Every row gives one point. To make a cloud, some directions were put in groups of two or more. Within a group, all points are equally far from the middle, so they leave a hole (a ring in 2 directions, a hollow ball in 3). The other directions are filled evenly. Then the cloud was stretched, turned, moved and blurred a little. How many holes are there, and how many directions does each take, smallest first?

Cloud, 13 rows:
[[-0.20 -0.02]
 [-0.27  0.41]
 [ 0.39  0.43]
 [ 0.42  0.47]
 [-0.46  0.21]
 [ 0.13 -0.22]
 [-0.29  0.25]
 [ 0.16 -0.17]
 [-0.11  0.52]
 [-0.45 -0.07]
 [ 0.29  0.24]
 [-0.38  0.03]
 [-0.43  0.09]]
Holes: 0

Cloud (21 x 3):
[[-0.40 -0.11 -0.13]
 [-0.24 -0.20  0.01]
 [-0.45  0.23  0.51]
 [-0.35 -0.61  0.15]
 [-0.46 -0.10 -0.36]
 [-0.02 -0.04 -0.56]
 [ 0.29 -0.33 -0.12]
 [ 0.01  0.08  0.16]
 [ 0.03  0.09  0.77]
 [ 0.15 -0.08  0.11]
 [-0.38  0.35  0.23]
 [ 0.03  0.59 -0.19]
 [-0.04  0.06 -0.58]
 [-0.21  0.10 -0.69]
 [-0.52 -0.13  0.31]
 [ 0.09  0.42 -0.32]
 [-0.17 -0.10 -0.37]
 [ 0.04  0.29  0.27]
 [-0.14 -0.07  0.33]
 [-0.21  0.22 -0.35]
 [ 0.02  0.50 -0.19]]
Holes: 0

Cloud:
[[-0.30  0.12  0.20  0.26]
 [ 0.69 -0.37 -0.01 -0.32]
 [-0.23  0.22  0.15  0.30]
 [ 0.25 -0.02 -0.47 -0.22]
 [-0.08 -0.26  0.48  0.01]
 [ 0.58  0.14  0.25 -0.35]
 [-0.28  0.11  0.00  0.39]
 [ 0.85  0.04  0.07  0.00]
 [-0.32 -0.22 -0.14 -0.02]
 [ 0.32 -0.36  0.26  0.39]
 [-0.12 -0.21 -0.31 -0.21]
 [ 0.11  0.15 -0.11 -0.48]
 [ 0.06 -0.37  0.46  0.02]
 [ 0.21  0.19  0.05 -0.50]
 [-0.30 -0.22 -0.18  0.13]
 [ 0.63 -0.17 -0.43 -0.11]
 [ 0.66  0.04 -0.44  0.03]
 [ 0.15 -0.41 -0.38  0.02]
 [-0.12  0.30 -0.04  0.39]
 [-0.30  0.01  0.32  0.16]
 [ 0.16 -0.34 -0.14  0.53]
 [ 0.66 -0.41 -0.13 -0.24]
 [ 0.26  0.35 -0.32  0.33]
 [ 0.38  0.13 -0.25  0.60]
 [ 0.03  0.24 -0.21  0.53]
 [ 0.26 -0.51 -0.27  0.08]
 [ 0.10  0.08  0.49  0.20]
 [ 0.20  0.32  0.36  0.06]
 [ 0.30 -0.03  0.19 -0.60]
 [-0.02 -0.16  0.14 -0.56]
 [ 0.06 -0.28  0.49  0.12]]
Holes: 2 (2, 2)
